Every row gives one point. Two turns around zero, p and q, are shown by what they do to some points. Write where each new point lands after one turn and then the other. Backwards means that the second turn is done in reverse. Each puzzle has new turns, and all numbers are rounded.

Turn p:
[ 15 -20  44] => [ 47   9 -16]
[-68 -12 -32] => [-21   1  73]
[29 45  7] => [-23  21 -44]
[17 39 61] => [ 20  57 -44]
[ 11 -46 -45] => [ -1 -63  18]
[ -5  -6 -35] => [-22 -24  15]
Turn q:
[  0  39 -47] => [-11  56  21]
[19 16 35] => [ 14 -27  31]
[  8 -80  41] => [ 29 -63 -58]
[24 12  8] => [20 -2 20]
[-51  13 -37] => [-53  35 -13]
Where do these land?
p, then q: [-53  36 -49] => [-66 -45  11]
q, then p: [  8 -10 -24] => [-24  -1 -13]
q, then p: [19 46 16] => [ 38  31 -18]
q, then p: [-26 -19  45] => [ 25 -30  39]
p, then q: [ 52 -52  12] => [ 60  18 -41]

Turn p:
[ 15  60 -38 -36] => [ 29  -4  51 -56]
[ 30 -55  18  16] => [  4 -34 -37  44]
[-60  28 -49 -16] => [-12  42  -5 -71]
[ 16 -32  40  53] => [  5   8 -25  71]
[  0  -1  28 -17] => [-24 -12  15  12]
Turn q:
[-15 -28 -32  -7] => [-23 -13   7  37]
[ 48 -12  38 -15] => [ -2 -34 -25 -49]
[-54 -41  34  27] => [ 55 -38  29  34]
[ 31  67  18 -44] => [-23  40  11 -74]
[  4   4 -40 -41] => [-55  10  13   4]
[-40 -31  28  33] => [ 51 -27  15  29]
[ 26  42 -46  47] => [ -3  63 -50  18]
Where do these land?
q, then p: [-18  75   6  -3] => [-4  1 77 -6]
p, then q backwards: [-34  21 -29 -10] => [ 19  41  14 -17]
p, then q: [ 21 -24 -26  25] => [-28   4 -38   9]
p, then q: [ 18 -96  36  26] => [  3   9 -40  99]
p, then q backwards: [ 13  25  14 -39] => [-22 -11  16 -41]

Turn p:
[ 19  17 -29   2] => [-21  24 -21   1]
[-97  -7 -23  25] => [-24 -60  10 -79]
[ -6 -15 -37 -31] => [ 14  29 -13 -37]
[ 52  22  68 -17] => [15 19 40 77]
[ 43 -28  -9   8] => [ 24  11 -39  24]
[-11  11  29  15] => [ -8 -24  21  15]
Turn q:
[ 12 -18  17 -22] => [  0 -22  19 -20]
[-10 -31   7 -26] => [ -3 -14   1 -40]
[-37  67  11 -21] => [-36  65  30   8]
[ 79 -19 -25  30] => [ 64 -48  -1  42]
[-63 -20 -28 -14] => [-12  34 -42 -48]
[19 20 18 53] => [-14 -15  -8  58]
Where do these land?
p, then q: [-39  30 -49  46] => [ -8  35 -29 -69]
p, then q: [-12  11  -7  30] => [ -5   3 -24 -25]
q, then p backwards: [ 28 -14  11 -74] => [-65  -9  22 -43]
p, then q: [18 42 -5 19] => [-29  25 -32   5]
p, then q backwards: [ 34 -49   8 -21] => [ 25   4 -58   9]
q, then p: [-48  19  -2  42] => [-51 -10 -11 -40]
q, then p: [ 19 -40  43 -42] => [68 -2 30 -6]

Turn p:
[ 20  90  27   8  15 -49] => [-36  28 -23   7 -62 -74]
[  9 -13  -3  16  44 -29] => [ 39  14 -30   0 -26   2]
[-65 -13 -44 -29 -40  42] => [-20 -57  33 -56  47  23]
[-15 -15  14  49   6  31] => [ 35  24  14  -4  42 -17]
[ 36  -1  41 -55  41 -35] => [ -4  23   7  27 -82  30]
[  3 -17 -58 -19 -30  54] => [-35 -17  -9 -26  58  47]
[-19 -30   5 -14 -22  53] => [-3 -4 44 -9 42 32]
[ 31  -1  17  45 -13 -67] => [ 24 -10 -39  60 -18 -44]
Turn q:
[-10 -48  20  31  -4 -16] => [-23 -37   4 -10 -41  17]
[ 21 -40 -54  29  19 -38] => [-32 -34  -6  32 -33 -57]
[-79  27   4  -8   9  -2] => [ 38  -7 -33  38  10  54]
[ 34 -66  -1 -18  15  77] => [-62  73  17 -16 -48   3]
[  7  26  60  22  24 -33] => [ 56 -30  -2 -47 -16   1]
[  4  65  22 -50 -28 -16] => [ 33   8 -16 -30  77   6]
[ 23  36 -51  -5 -36  29] => [-12  27  38  32  52 -23]
Where do these land?
p, then q: [  7  37 -36 -89  35  50] => [ -2  60 -24  22  51  84]
q, then p: [ 23 -25  33   2 -20 -62] => [ 19 -45  14  -1 -17  60]
q, then p: [-36  23 -56  53  12  -2] => [ 43  21 -21  49  39 -35]
p, then q: [ -3 -43  71 -11  -2  -2] => [ 19 -13  58 -52 -17  11]
q, then p: [ -8 -25 -22  10 -17 -16] => [ 33 -18   9  -6  16  -4]
p, then q: [-18  60 -67  36  58  11] => [-10  23 -71  30  70 -42]
p, then q: [-37   8  12 -23   3  40] => [ 14  20 -26 -39   6  30]
p, then q backwards: [ 48 -39  13  41 -22 -15] => [-46  36 -52  -9  11  -2]
p, then q backwards: [ 25   3  52 -19 -48  -5] => [ -6 -16 -58  38 -21  23]

Turn p:
[ 26 -18  40  -3 -29  31  21   2] => [ 38  29   2   8 -45 -17  -7  14]
[ 20 -64 -84 -44  37  -7 -17  -5] => [-30 -18 -28 -87  -8  41  62  -5]
[-23  -7  66  25  15  18  11  13] => [ 11  16  28  50 -33  23 -33 -10]
[  2 -38 -72  17   4  43  38  27] => [ 35 -16 -56 -62  -7  44 -20 -13]
[-47  31  39  24 -44  10 -23 -17] => [ -2  20 -20  76  14 -28 -15 -18]
[ 22 -22 -58 -13 -20 -10 -20  83] => [ 17 -84 -25 -49 -25 -17  14 -28]
[ -4  42  11 -54  32 -29  12 -36] => [-65  22  31 -11  20 -19  -8  38]
[ -1  38  34 -10  11 -93   5 -63] => [-43   6  50  43  55 -13  28  72]
[  5  37  25  58  -7  38 -27  -6] => [ 40  28  17  33  28 -14 -21 -49]
Turn q:
[ 25 -12 -10   6  56  42 -37  15] => [ 40  42  23 -30 -25  15  41   2]
[ 30  23 -11 -31  35  62  28 -21] => [-20 -14  47 -26 -60  20  32 -17]
[ 25  20  41  79  29  62  -5 -47] => [ 67 -30  -2  29 -62 -26  62 -36]
[-16 -45 -62 -23   4  31  35  21] => [ -3 -10  52  -7   6  64 -16  45]
[ 22  19 -12  -9 -19 -60  35  18] => [-49  10 -11  17  -5 -32 -38  34]
[-55  36  17  -7 -10 -49   0  13] => [-31   1   1  17  63 -41 -12 -17]
[ 36  58   8  -3 -29  16  -7  34] => [-47  36 -20  34 -28   4  26 -21]
[-44 -49  36 -28 -32 -50  32   8] => [ -1 -19  -4   2  47  -2 -91 -14]
[-23 -51  -8  17 -34 -53 -82 -40] => [ 45 -15 -86 -37  64   0  -5  25]
Where do these land?
q, then p backwards: [ 48  13 -55  45  12 -43  36  46] => [ -3   3  69 -43 -34 -29  50 -42]
p, then q: [ -1 -28  52  35  55 -31 -58  -2] => [ 46 -52  11  43 -38 -16 -11 -59]
p, then q: [-52  64  17  21  54  46  16 -58] => [ 13  11  12 -15  31 -44 102 -46]
p, then q backwards: [ 44 -32  33 -17  38  39  30  -5] => [ 48 -32  -7 -23  52  29   5  27]
q, then p backwards: [  7   6 -37  -3   3  -4  37  35] => [-10   6  41 -17  23 -25  23 -19]
q, then p: [ -8 -29 -16  22 -50  -7  37 -10] => [ 33 -18 -12  -1 -15  29  22 -51]
q, then p: [-54 -10 -10 -50  -3   6 -31 -37] => [-50  37   7 -37 -35  37   6   5]
p, then q: [-23  73  52  14 -19 -14   0  44] => [ 68  20 -57  -2  31 -44  -2   8]
p, then q: [ 28 -27 -60 -65 -43 -25 -26 -38] => [-65 -11  63   2  22   1 -54  47]
q, then p: [ 10 -29  22  -1 -48  32 -41  25] => [ 19  42 -23 -43  36  -9 -11 -32]

Turn p:
[  5 -11  32  -9 -35 -14  10  31  26] => [ -5   9  14  31 -26  -4  12  44 -18]
[-28 -47  33 -56  61  32  26  10  -8] => [-35  58  23  51  16  23 -52 -28  27]
[ 66  34 -11   2 -37  -4 -52  31 -30] => [ 29 -69 -18 -10   0   9 -21  21 -68]
[ 43 -23  16   6 -22 -19 -24  35  58] => [-18 -33  -5  46 -53 -28  12  21 -30]
[ 71  62  37 -17 -29 -35   0   8 -39] => [ 35  -5 -11 -44 -39  29 -37  39 -75]
[ -9 -14  -4 -46 -14  50  46  -8  17] => [-24  59   8  28  36   3  20 -13 -28]
[-92  -7  10  16  45  39 -16 -43  14] => [ -8  37 -11  -1  50 -48 -13 -15  89]
[ 58 -51  31  45 -27   6   2  -8  32] => [ -6 -19  52  15 -49 -58  14 -11 -37]
[-33  63 -77  33  48 -18  13 -31 -17] => [ 35  -6 -60 -61  17  31  32 -50  53]
[-82 -18 -48 -18  35 -14  -1 -64 -19] => [-52  16 -10 -46  51  18  11 -25  82]
[  0  11 -19  44 -27 -22  -6  39 -36] => [ 48 -48  18  -8  -1  24  21  20   5]
Turn q:
[ 54 -76 -17 -70 -11   7 -26  23  -8] => [-31  72 -10   1 -63  64 -21   3 -24]
[ 10 -40 -57 -41 -29   0 -52 -22   4] => [-63  30   4  11 -47  -3 -44 -18 -33]
[ -5  35  73  36 -59 -12  17 -36  39] => [ 28  13  43  13  58 -57   5  71   6]
[  3  40  11  20 -13   8  -4  49  33] => [ 38 -33 -15 -10 -11 -12 -22  45  16]
[  3 -45 -37 -27  -2  34  22  -3  39] => [-39  -7  20  45 -40  39  -1  10  10]
[  0  66  34  86  84 -14  12 -53 -30] => [ 57 -30  33 -42  70 -45  31 -74  61]
[ 27   9 -51 -35  16  58  -7  -7 -17] => [ 16  -7  10  38 -53  22 -23 -52 -18]
[-39  23  22  33  13 -60  21 -27  23] => [-19 -20   8 -27  40 -52  48  15  27]
[  8  18  33   6 -60 -69  33  29  27] => [  6   0   8 -44   8 -24  32  90 -27]
[-42  36  18  -6  41 -15  21 -29 -44] => [ 17  -9 -23   5  35 -30  55 -49  -3]
[-16 -32  12 -20  12  30 -39  72 -10] => [  4  11 -76   6 -11  45 -36   9  12]
[ -2 -34 -42  18   8  32   1   4 -57] => [-14 -19  -2   2  15  53 -23 -52 -29]
Where do these land?
p, then q: [-19 -36 -73  16 -52  39   2  24 -38] => [ 13  15  16  13  32  65  55 -29  60]
p, then q: [ -6  63  22   9  12  -9   8 -15 -19] => [ 20  11   1  -5 -64  -8 -17  -6 -20]
q, then p: [ 20 -59 -54   3 -27   2 -24 -53 -32] => [ 11  22   3 -42  55 -29 -51  36  42]
q, then p: [  3 -87 -63  -7   7 -24   1 -27 -27] => [  0  56   6 -20  83 -22 -11  23  44]
p, then q: [-23  93  41  -7  36 -25   6  25  31] => [ 15 -47  21 -25 -78 -12 -58  13 -35]
p, then q: [-32  46  38   2  48  76 -35  26   8] => [ -4 -13  28 -79 -38 -33 -43 -37  41]
p, then q: [ -1  -1  72  -8  -9 -31 -16  17 -17] => [ 19  13 -45 -22  -3  -2 -49  40  -7]
q, then p: [-44  33  40  13  34  -1  32  25  30] => [-14   0   3  40 -50  13  46 -43  -1]
p, then q: [ 49 -67 -50  61 -21  15  -2 -12 -11] => [-29  65  32  12  63  24  58   4   1]
q, then p: [ 25  57  41 -44  35  11  32  38   8] => [ 13  -5   9   1 -39  11  49 -21 -81]
q, then p backwards: [ 21 -30 -62  -8 -31 -37 -32   5  32] => [ 36 -30  39 -32  -2 -55 -15 -42   4]
p, then q: [  8 -12  49 -30 -33 -14  27 -54  34] => [ 22 -20 -57  -6  12 -45  30  21 -44]

Turn p:
[  4 -56 -18 -10  18  30 -59  37 -21] => [  4 -42  20  61  55  -9  18 -26 -13]
[-55  45  27 -21  12  40  51 -10 -20] => [-26  34  21 -25 -35 -15  34  54 -51]
[ -6  -1  17 -14  31 -34 -37  10 -19] => [ 11  -7  22  38 -20 -34 -22 -18   1]
[ 13 -44  17 -20 -34  13 -39  32  17] => [ -7 -15  26  48  33  35   8  -2  36]
[ 33 -10 -45   7  41  -5 -27  39  19] => [ 37 -44 -14  22  12  21 -18 -43 -29]
[ 40  32  -3  26 -39 -25 -44 -28  52] => [-17  21 -61  16 -18  39 -33 -34  47]
[  3  10  41  -1  24   6  97 -12  -8] => [ 11  23  28 -67  -7  -4 -28  66 -28]
[ 51  68  -3  70 -51   0 -11 -46  30] => [-61  21 -91 -33 -17  33 -42 -18  28]
[-29  31   1 -22 -27 -13  71  -2  10] => [  8  17  14 -56 -46  17  28  38   6]
[-47 -64 -13  24  27 -12 -34  16   5] => [ 18  10  44  16  40 -21  19 -65  -5]
[-10 -33 -23   2 -10 -20 -48  31 -64] => [-12 -59  22  27  15 -48  22 -35  22]
[  3  22   0 -40   6  19  81 -65  -1] => [ 32  40 -31 -48 -12 -12  15  82 -13]
Turn q:
[-23  40  40 -50  -7 -61  16 -12 -47] => [ -4  65  21  44 -27  10 -13  43 -56]
[-21  25  67 -40 -27 -30  30 -72 -26] => [-18  42  -4  25 -73 -41 -32  42 -55]
[ 29  -9  38   0 -45 -12  40  34  29] => [ 10  12  39 -18 -21   1 -51  25  48]
[-28 -49 -29  53   1 -31 -43   9  42] => [  9 -29  54 -51  31 -27  49 -32  -2]
[ 14  26 -26 -82   6  14  26 -29  -6] => [-18 -28 -22  83 -10   7 -27  22 -14]
[-51  -8   4  60   0  18 -27  51  52] => [ 67 -27  15 -73  23   1  34   2  12]
[-19 -42  16  38  -9  25 -54  27  19] => [ 24  -6  -2 -65  49 -32   7 -13   6]
[ 35  64 -36 -14  14   5  10 -54 -32] => [-40   8 -47  66 -35  12  37   5   8]
[ 20 -28 -24  29 -22  28 -30  49   0] => [ -8 -11  -2 -40  58  10   3  -3  43]
[  6  -4 -42  -5  31  25  44 -20 -44] => [-42 -23 -35  18 -16  50  -5 -27 -17]
[ 39 -13  -8  11  56  20 -11  18  14] => [ 20  -4 -17  12  20   9  -1 -62  30]
Where do these land?
p, then q: [-35  -1  60 -26 -58 -25  10  -8  20] => [ 71  -6   4 -14 -29 -13  -9  54  29]
p, then q: [-16 -56 -67 -40  46 -47 -22 -24 -28] => [-50  29  52  34 -45 -12  -4 -62  49]
p, then q backwards: [ 22  65  21  -3 -38  59 -47 -14   0] => [ 26  37 -37 -30 -19  22  22 -45 -69]
q, then p backwards: [-18  28   6  48 -26  72  20  -3   7] => [ 38  39 -45  -8 -40 -17  47 -24  -7]
q, then p: [ 30 -12 -64 -16  42 -17   8 -16  35] => [ -6  57   5 -38  59 -14 -17 -13  10]
p, then q: [ -3  21   8   8  -1  68 -25  51  31] => [ -8  -7 -64 -56  -4  30  -2  -2 -34]
q, then p backwards: [ -8   5 -49 -15  27 -72  11  12 -26] => [-46 -13  21 -10   0  44 -26  55  34]
p, then q: [ -9 -10  67  53 -11 -23  -5  -5   6] => [ 54  15 -12  11  -1 -47  29  26 -34]
p, then q: [ 38 -62 -47  -5   9 -38  24  16 -27] => [-10  -3  29  33  16 -33 -42 -71  19]
q, then p: [ -1  22  66  -5  10  22  26  -8 -17] => [-23 -39 -49  21 -24  12  17 -12  21]
